Every row gives one point. The points of each table are mixes of a few directions, plus a little noise. How many directions does each table use, and how many do they share? Where both have some left over, give the other angles between the two spaces (their principal angles), to ten degrees, smallest first.

First (4 x 3):
+0.15	-0.02	-0.04
+0.38	-0.04	-0.09
+0.23	-0.03	-0.06
-0.76	+0.08	+0.18
Second (4 x 3):
-0.37	-0.35	+0.00
+0.23	+0.22	-0.01
-0.28	-0.26	+0.00
+0.43	+0.39	+0.00
Directions: first 1, second 1, shared 0; angles 50

First (7 x 4):
+0.15	-0.14	+0.09	-0.15
-0.41	+0.42	-0.21	+0.27
+0.17	-0.11	+0.14	-0.61
-0.06	+0.10	-0.01	-0.17
+0.21	-0.19	+0.12	-0.32
+0.05	-0.17	-0.08	+0.84
-0.10	+0.08	-0.05	+0.12
Second (7 x 4):
-0.14	-0.08	+0.25	+0.13
+0.20	+0.54	+0.20	-0.10
+0.30	+0.47	-0.22	-0.23
-0.31	-0.10	-0.09	+0.34
+0.02	-0.58	-0.01	-0.16
+0.27	-0.03	-0.10	-0.32
-0.34	-0.22	-0.02	+0.35
Directions: first 2, second 3, shared 1; angles 60

First (9 x 8):
+0.23	-0.28	-0.03	-0.12	-0.15	-0.75	+0.40	+0.27
+0.34	-0.13	-0.03	-0.11	+0.04	-0.69	+0.43	-0.18
+0.15	-0.36	+0.03	-0.08	-0.30	-0.52	+0.13	+0.15
+0.01	+0.07	-0.08	-0.05	+0.68	+0.05	-0.16	-0.04
-0.28	+0.41	+0.03	+0.15	-0.17	+0.66	-0.05	+0.04
-0.05	+0.04	+0.02	+0.05	+0.12	+0.33	-0.30	-0.32
+0.03	-0.09	-0.02	-0.03	+0.41	+0.05	-0.26	-0.20
-0.26	+0.19	+0.02	+0.12	-0.24	+0.48	-0.12	+0.27
-0.17	+0.17	+0.06	+0.11	-0.40	+0.37	-0.03	+0.03
Second (9 x 8):
-0.13	+0.26	+0.09	+0.14	-0.13	+0.72	-0.37	-0.69
-0.01	+0.62	+0.00	+0.11	+0.00	+0.32	+0.39	-0.40
-0.13	-0.29	+0.05	+0.01	-0.82	-0.27	+0.18	+0.84
-0.08	-0.31	+0.02	-0.02	+0.03	+0.07	-0.40	+0.14
+0.12	-0.12	-0.07	-0.09	+0.50	-0.26	-0.05	+0.01
+0.10	+0.12	+0.01	+0.01	-0.01	-0.03	+0.13	-0.35
+0.16	-0.06	-0.01	-0.05	+0.11	-0.27	+0.12	-0.17
-0.06	+0.01	-0.08	-0.04	+0.27	-0.11	+0.10	+0.48
+0.04	-0.21	-0.01	-0.06	+0.04	-0.18	-0.08	+0.14
Directions: first 4, second 4, shared 4

First (9 x 9):
-0.40	+0.46	+0.04	-0.12	-0.50	+0.10	-0.51	+1.05	-1.04
-0.14	+0.16	+0.01	-0.05	-0.18	+0.02	-0.18	+0.37	-0.38
+0.05	-0.05	-0.01	+0.02	+0.06	-0.01	+0.07	-0.14	+0.14
+0.19	-0.21	-0.03	+0.05	+0.22	-0.04	+0.22	-0.48	+0.49
+0.16	-0.18	-0.01	+0.06	+0.19	-0.05	+0.21	-0.42	+0.40
-0.07	+0.08	+0.01	-0.02	-0.10	+0.02	-0.09	+0.19	-0.19
+0.06	-0.05	-0.02	+0.01	+0.07	+0.00	+0.05	-0.12	+0.12
-0.04	+0.04	+0.00	-0.01	-0.04	+0.02	-0.04	+0.09	-0.09
+0.21	-0.23	-0.02	+0.07	+0.28	-0.05	+0.28	-0.56	+0.56
Second (10 x 9):
+0.01	-0.37	-0.10	-0.05	-0.21	+0.27	-0.20	-0.06	-0.12
+0.43	+0.48	-0.02	-0.09	+0.15	+0.23	+0.14	+0.05	+0.37
+0.12	+0.01	-0.14	-0.23	+0.07	+0.00	+0.26	-0.05	-0.10
-0.52	+0.49	+0.39	+0.47	+0.13	-0.57	-0.20	+0.34	+0.05
+0.05	+0.03	-0.31	-0.36	+0.16	+0.36	+0.07	-0.20	+0.28
-0.06	-0.23	-0.09	+0.04	-0.12	+0.39	-0.34	-0.12	+0.25
-0.63	-0.40	-0.08	+0.01	+0.29	-0.43	+0.15	-0.42	+0.09
+0.39	-0.33	+0.29	+0.40	-0.20	-0.15	+0.02	-0.11	-0.04
-0.22	+0.45	+0.05	-0.11	+0.07	-0.33	+0.14	+0.42	-0.43
+0.43	-0.15	-0.01	-0.06	-0.32	+0.26	-0.04	+0.17	-0.33
Directions: first 1, second 5, shared 1

First (10 x 11):
+0.21	+0.36	+0.20	-0.27	+0.41	+0.14	-0.19	-0.05	-0.16	-0.16	+0.09
-0.10	-0.14	-0.08	+0.11	-0.15	-0.04	+0.07	+0.04	+0.06	+0.08	-0.05
+0.32	+0.55	+0.29	-0.42	+0.56	+0.19	-0.24	-0.06	-0.23	-0.21	+0.13
-0.60	-1.02	-0.53	+0.78	-1.07	-0.36	+0.46	+0.09	+0.45	+0.40	-0.28
+0.00	+0.02	+0.01	-0.01	+0.01	+0.02	-0.02	+0.00	+0.01	+0.01	-0.01
-0.07	-0.09	-0.05	+0.08	-0.08	-0.03	+0.04	+0.03	+0.05	+0.04	-0.02
-0.13	-0.21	-0.11	+0.17	-0.23	-0.08	+0.10	+0.02	+0.08	+0.07	-0.05
+0.29	+0.48	+0.26	-0.37	+0.50	+0.17	-0.20	-0.05	-0.22	-0.19	+0.13
+0.18	+0.31	+0.15	-0.21	+0.33	+0.11	-0.14	-0.03	-0.12	-0.11	+0.09
-0.12	-0.22	-0.11	+0.16	-0.22	-0.07	+0.09	+0.02	+0.08	+0.09	-0.04
Second (11 x 11):
+0.20	-0.22	-0.09	+0.50	-0.30	-0.06	-0.04	+0.50	+0.53	+0.27	-0.03
+0.00	+0.42	+0.15	-0.43	+0.30	+0.17	+0.14	-0.20	-0.28	+0.01	+0.43
-0.13	+0.17	+0.29	-0.33	+0.20	+0.01	+0.13	+0.33	-0.01	-0.05	+0.29
+0.05	-0.07	-0.27	+0.10	-0.05	+0.02	-0.11	-0.59	-0.25	-0.06	-0.27
-0.01	-0.46	-0.33	+0.44	-0.31	-0.16	-0.22	-0.27	+0.04	-0.11	-0.65
+0.08	+0.13	-0.07	-0.05	+0.06	+0.09	+0.01	-0.29	-0.14	+0.04	+0.08
-0.30	+0.10	+0.22	-0.47	+0.27	-0.04	+0.06	-0.08	-0.34	-0.31	+0.00
+0.04	-0.05	+0.30	+0.15	-0.10	-0.07	+0.12	+1.05	+0.63	+0.23	+0.34
+0.32	+0.12	-0.31	+0.24	-0.11	+0.17	-0.04	-0.45	-0.01	+0.26	+0.08
+0.04	+0.24	-0.03	-0.21	+0.16	+0.13	+0.04	-0.40	-0.28	-0.01	+0.15
-0.27	-0.40	+0.11	+0.07	-0.10	-0.25	-0.08	+0.37	+0.12	-0.27	-0.43
Directions: first 1, second 3, shared 0; angles 40

First (8 x 12):
-0.04	-0.17	+0.12	+0.04	-0.15	-0.05	+0.07	-0.02	+0.02	-0.02	-0.36	-0.01
-0.03	-0.35	-0.16	+0.11	-0.13	-0.19	-0.22	-0.01	-0.36	+0.00	-0.18	-0.16
-0.02	-0.50	-0.38	+0.21	+0.02	-0.29	-0.49	+0.02	-0.64	+0.00	-0.07	-0.25
+0.01	+0.30	+0.01	+0.06	+0.72	+0.23	-0.13	+0.13	+0.29	-0.03	+0.15	+0.18
+0.05	+0.44	+0.20	-0.25	-0.24	+0.18	+0.42	-0.06	+0.39	+0.03	+0.35	+0.13
-0.04	-0.42	-0.19	+0.22	+0.13	-0.19	-0.36	+0.04	-0.38	-0.03	-0.31	-0.14
+0.00	+0.53	+0.54	-0.25	-0.13	+0.34	+0.68	-0.04	+0.81	-0.02	-0.10	+0.31
+0.07	+0.16	-0.16	-0.14	-0.23	-0.04	+0.03	-0.05	-0.12	+0.06	+0.54	-0.07
Second (8 x 12):
+0.29	-0.12	-0.36	+0.21	-0.25	-0.09	-0.21	-0.02	-0.51	-0.08	+0.58	-0.11
-0.25	+0.09	+0.40	-0.21	+0.08	+0.09	+0.30	-0.01	+0.50	+0.06	-0.61	+0.11
-0.24	+0.16	-0.11	-0.10	+0.91	+0.05	-0.35	+0.13	+0.16	+0.11	-0.03	+0.02
+0.17	-0.12	+0.15	+0.05	-0.75	-0.03	+0.34	-0.11	-0.07	-0.08	-0.06	+0.00
-0.06	+0.04	-0.04	-0.02	+0.26	+0.02	-0.11	+0.04	+0.03	+0.03	+0.01	+0.00
-0.24	+0.07	+0.54	-0.23	-0.18	+0.09	+0.48	-0.05	+0.58	+0.04	-0.75	+0.14
+0.26	-0.10	-0.34	+0.20	-0.20	-0.08	-0.21	-0.01	-0.46	-0.07	+0.54	-0.10
+0.09	-0.02	-0.25	+0.10	+0.14	-0.04	-0.24	+0.03	-0.25	-0.01	+0.33	-0.06
Directions: first 3, second 2, shared 1; angles 30

First (10 x 18):
-0.10	-0.12	+0.43	-0.22	-0.44	-0.44	+0.55	-0.03	-0.30	+0.35	+0.03	-0.70	-0.56	-0.02	-0.06	-0.30	-0.16	+0.13
+0.24	+0.13	+0.01	-0.40	+0.05	-0.09	+0.06	+0.17	-0.22	+0.03	-0.21	+0.25	+0.16	-0.07	-0.21	+0.03	+0.00	-0.25
-0.16	-0.23	-0.27	+0.20	-0.05	+0.22	-0.33	+0.12	+0.11	-0.27	+0.01	+0.25	+0.09	-0.26	-0.33	+0.34	-0.36	-0.04
+0.12	+0.00	-0.12	+0.19	+0.21	+0.36	+0.18	-0.03	-0.02	+0.23	+0.00	+0.18	+0.47	+0.48	+0.11	-0.22	+0.20	+0.13
-0.23	+0.53	+0.27	+0.16	+0.29	-0.14	-0.12	-0.31	+0.13	+0.10	+0.33	+0.29	+0.41	+0.25	+0.66	-0.11	+0.75	+0.23
-0.67	-0.05	+0.39	+0.24	-0.39	-0.23	+0.22	-0.10	-0.28	+0.32	+0.39	+0.00	+0.18	-0.01	-0.09	+0.01	-0.09	+0.44
+0.66	-0.03	-0.28	-0.31	+0.26	+0.22	+0.10	+0.15	+0.03	-0.05	-0.42	-0.07	-0.08	+0.17	-0.06	-0.16	+0.00	-0.36
-0.09	-0.51	-0.28	+0.24	-0.24	+0.27	-0.04	+0.15	+0.04	-0.13	-0.06	-0.17	-0.21	-0.16	-0.45	+0.17	-0.61	+0.03
+0.09	-0.01	-0.16	-0.10	+0.06	+0.04	-0.24	+0.11	+0.06	-0.23	-0.11	+0.21	+0.01	-0.22	-0.17	+0.21	-0.13	-0.19
+0.13	+0.30	+0.03	+0.01	+0.27	-0.22	-0.37	-0.24	+0.45	-0.36	+0.05	-0.25	-0.49	-0.17	+0.59	+0.02	+0.40	-0.11
Second (8 x 18):
-0.05	-0.09	+0.06	+0.07	-0.06	+0.05	+0.19	-0.01	-0.10	+0.17	+0.04	-0.07	+0.08	+0.16	-0.02	-0.13	-0.02	+0.11
-0.09	-0.15	+0.04	+0.13	-0.12	+0.09	+0.28	-0.03	-0.13	+0.25	+0.06	-0.15	+0.06	+0.23	-0.04	-0.15	-0.07	+0.18
+0.02	+0.09	+0.01	-0.07	+0.08	-0.06	-0.08	+0.03	+0.00	-0.05	-0.02	+0.13	+0.10	-0.03	+0.04	+0.03	+0.10	-0.08
-0.22	+0.00	+0.28	+0.12	-0.12	+0.13	+0.68	-0.04	-0.46	+0.70	+0.16	+0.11	+0.69	+0.66	-0.01	-0.42	+0.22	+0.41
-0.07	+0.12	+0.13	-0.03	-0.02	+0.00	+0.24	+0.00	-0.23	+0.31	+0.08	+0.19	+0.41	+0.28	+0.02	-0.16	+0.18	+0.13
+0.34	+0.31	-0.30	-0.39	+0.33	-0.26	-1.05	+0.07	+0.57	-1.01	-0.25	+0.27	-0.63	-0.94	+0.09	+0.66	+0.00	-0.70
+0.07	-0.08	-0.13	+0.01	+0.00	-0.02	-0.23	+0.02	+0.20	-0.27	-0.07	-0.13	-0.32	-0.22	-0.02	+0.13	-0.13	-0.12
+0.01	-0.25	-0.09	+0.13	-0.10	+0.06	-0.06	+0.00	+0.15	-0.14	-0.01	-0.32	-0.37	-0.13	-0.06	+0.03	-0.24	+0.00
Directions: first 5, second 2, shared 2
